Rows are points. Any point is a mix of the corners, with weights that add up to 1. It lies inside the corners' shape when no weight is negative. Say inside or outside, and name the corners with a negative weight.

Corners:
(1): [ 0.41  0.11 -0.01]
(2): [-0.66 -0.56 -0.69]
(3): [-0.16  0.10 -0.04]
(4): [ 0.18 -0.11  0.34]
Points:
[-0.44 -0.27 -0.49] => outside (4)
[-0.56 -0.27 -0.25] => outside (1)
[-0.06  0.00 -0.10] => inside
[ 0.08 -0.02  0.06] => inside

Corners:
(1): [-0.02 -0.30 -0.26  0.16 -0.22 -0.34  0.35 -0.75  0.20]
(2): [ 0.23 -0.39 -0.66  0.43 -0.14 -0.04  0.64 -0.26 -0.43]
(3): [-0.40  0.28  0.70  0.16  0.05 -0.24 -0.32  0.02 -0.15]
(4): [-0.19  0.18 -0.44  0.04 -0.22 -0.78  0.04 -0.36  0.22]
(5): [-0.44  0.09  0.02  0.13  0.10 -0.17  0.06  0.21  0.50]
(6): [ 0.10  0.45  0.75 -0.36  0.11  0.45 -0.03  0.83 -0.54]
(7): [ 0.33  0.50  0.50  0.52 -0.20  0.78  0.10  0.31 -0.26]
(8): [ 0.28 -0.38 -0.13  0.36 -0.75 -0.09  0.04 -0.08 -0.14]
(9): [-0.88  0.43  0.58 -0.29 -0.24  0.42 -0.36  0.01 -0.30]
(10): [-0.19 -0.20 -0.37 -0.11 -0.09 -0.22 -0.29 -0.46  0.02]
Points:
[-0.18  0.17  0.29  0.10 -0.04 -0.01 -0.03  0.09 -0.03] => inside
[-0.43 -0.10  0.35  0.02 -0.23  0.08  0.13  0.02 -0.35] => outside (4, 7, 10)
[-0.11  0.07  0.19  0.03 -0.23  0.08  0.02  0.00 -0.15] => inside
[-0.06  0.24  0.39 -0.03 -0.03  0.15 -0.08  0.25 -0.25] => inside
